Every row gives one point. Each copy is the shape, with its points in the same order, turned, moved and blurred by noise. Is it also mirrored, or only turned?
(in the rows, 128 means zero)

Shape, 6 rows:
[[131 155 203]
 [119 120 122]
 [128 133 169]
 [ 98 160 121]
 [134  76 118]
 [143 146  98]]
Copy 1 (6 x 3):
[[172 165 185]
 [122 118 127]
 [153 136 162]
 [106 159 123]
 [132  71 128]
 [137 133  90]]
Copy 1 is: only turned
Copy 2, 6 rows:
[[152 146 203]
 [107 113 132]
 [133 125 172]
 [101 155 128]
 [104  66 134]
 [130 127 100]]
Copy 2 is: only turned
Copy 3:
[[121 139 198]
 [125 124 112]
 [124 124 158]
 [109 169 114]
 [135  77 105]
 [158 147  97]]
Copy 3 is: only turned

Shape (7 x 4):
[[136 153 161 108]
 [164 109 153 122]
 [160 115 122  89]
 [125  77  91 152]
 [119  89 147 117]
 [104 115  78 186]
 [146 130 112 120]]
Copy 1 (7 x 4):
[[139 141 117 108]
 [158 113 156 118]
 [121 116 169  98]
 [112  74 171 173]
 [137  79 132 123]
 [102 102 148 213]
 [116 127 158 133]]
Copy 1 is: mirrored
Copy 2, 7 rows:
[[135 155 162 111]
 [171 116 161 125]
 [166 113 135  91]
 [136  67 113 158]
 [128  92 169 125]
 [114  95  93 193]
 [146 121 122 123]]
Copy 2 is: only turned
Copy 3 (7 x 4):
[[131 136 159 109]
 [132 154 111  99]
 [152 115 109  92]
 [106 107  64 148]
 [ 91 123 107 102]
 [105 106  86 200]
 [144 116 117 129]]
Copy 3 is: mirrored

Shape, 10 rows:
[[ 59 155 165 107 108 134]
 [144 103 100  76 154 131]
 [ 94  92 116 151 150 132]
 [128 129 128 125 130 137]
 [172  87 112 154 123  86]
 [100 142 183 121 174 142]
 [ 88 118 113 194 137  87]
 [116 133 140 123 116 142]
 [140 165 129 140 135  68]
 [117 137 146 113 143 196]]
Copy 1 (10 x 6):
[[ 87 130 166  69  91 136]
 [147  86  93 103 162  91]
 [102  79 137 144 111 100]
 [138 115 121 124 126 129]
 [172 107 120 166 100  79]
 [ 99 112 177 116 158 146]
 [ 84 130 147 172  79  72]
 [125 116 131 109 115 139]
 [138 170 156 135 124  82]
 [110 102 121 113 142 180]]
Copy 1 is: only turned
Copy 2 (10 x 6):
[[ 59 146 135 140 109 140]
 [148 116 117  57 150 146]
 [141 106 155 140 158 157]
 [139 130 119 117 127 131]
 [197  86 150 110 118 102]
 [ 94 155 120 134 175 106]
 [159 125 198 171 126 139]
 [120 129 113 127 119 130]
 [158 161 166 114  99  89]
 [112 144  72 129 156 151]]
Copy 2 is: mirrored

Shape (14 x 9):
[[157 117 141 122 125 135 121 173 171]
 [117 153 147 135 142 133  84 141 175]
 [ 87 176 137 162 150 153 128 146   7]
 [144 102 117 143  78 127 155 113 177]
 [139  96 117 129 151 133  98 136 172]
 [110 121 124 130 133 146  79 160 120]
 [142 155 181 113 135 131 100 137 170]
 [143 112 240 131 149 139 135 157 145]
 [143 105 111 155 101 109 139 168 110]
 [167 130 122 136 140 155  97 156 167]
 [146 134 110 136 150 125 150 115 170]
 [134 123 127 113 136 109 146 152 172]
 [122 126 129 113 120 157 145 149 114]
 [151 116 145 114 110 108 125 110  98]]
Copy 1:
[[148 124 130 108 100 136 111 162 164]
 [110 121 176 129 104 162 125 121 160]
 [ 82 190 194 139 157 117 167 170  28]
 [122  93  74 144  91 125 139 124 142]
 [121  97 137 124 138 147  95 144 158]
 [ 92 129 162 117 122 157  99 163 105]
 [131 129 180 120  89 134 124 116 149]
 [157 125 199 154  77  75 118 159 151]
 [120 110 112 114 110 132 156 186  98]
 [146 132 148 117 125 165 105 145 150]
 [122 119 123 126 151 130 145 121 168]
 [120 113 121 106 123 114 141 144 172]
 [102 158 126 122 117 112 119 161 119]
 [128 115 131 111 119  92 126 124  86]]
Copy 1 is: mirrored
Copy 2 (14 x 9):
[[137 115 127  92 132 124 119 178 151]
 [102 165 144 106 131 132  98 165 182]
 [ 83 206 132 179 136 190 131 123  39]
 [149  98 116 117 116  96 134 103 168]
 [124 114 120 101 150 144  83 147 178]
 [ 97 138 125 118 113 175  93 155 138]
 [116 164 174  82 130 112 105 164 155]
 [120 122 223 106 162 111 122 182 117]
 [121 105  94 143 115 120 119 147 103]
 [152 143 121 104 133 142  97 173 163]
 [138 143 107 106 171 112 120 123 165]
 [113 119 114  86 156 109 128 149 152]
 [127 134 129 106 127 159 144 130 113]
 [125 132 137 104 122 112  91 105  93]]
Copy 2 is: only turned
Copy 3, 14 rows:
[[164 108 133 117 122 150 116 162 159]
 [134 140 127 139 157 141  81 168 160]
 [ 64 171 129 134 113 138 136 161  11]
 [144 125 146 131  74 135 115  99 188]
 [150  94 113 125 147 119 101 117 152]
 [112 122 105 106 131 131  87 158 110]
 [158 135 163 127 153 163  82 165 150]
 [126  81 213 137 138 184 108 184 136]
 [137 116 123 122  62 112 137 146 127]
 [167 112 108 134 134 159 102 145 141]
 [155 137 139 150 133 139 142 105 160]
 [152 122 154 112 127 126 139 142 164]
 [117 134 139  96 110 153 127 130 117]
 [143 134 171 118  90 118  90 115 109]]
Copy 3 is: only turned
Copy 4, 14 rows:
[[165 131 126 109 116 119 129 164 171]
 [130 175 123 147 122 102 103 144 167]
 [ 97 180 132 154 182 167 135 130  21]
 [155 104 102 118  74 127 155 103 164]
 [152 126  99 123 140 110  97 130 176]
 [117 145 127 132 137 142  90 151 143]
 [163 170 163 136 128  86 121 142 168]
 [206 168 174  93 112  75 110 153 109]
 [136  86 109 120 119 140 149 154 116]
 [165 149 115 139 137 140 120 152 180]
 [161 145  77 115 139  98 156 111 162]
 [139 135 106  98 128  92 145 145 171]
 [129 146 127  97 134 150 140 123 123]
 [136 104 155 124 141 117 141 107 126]]
Copy 4 is: mirrored
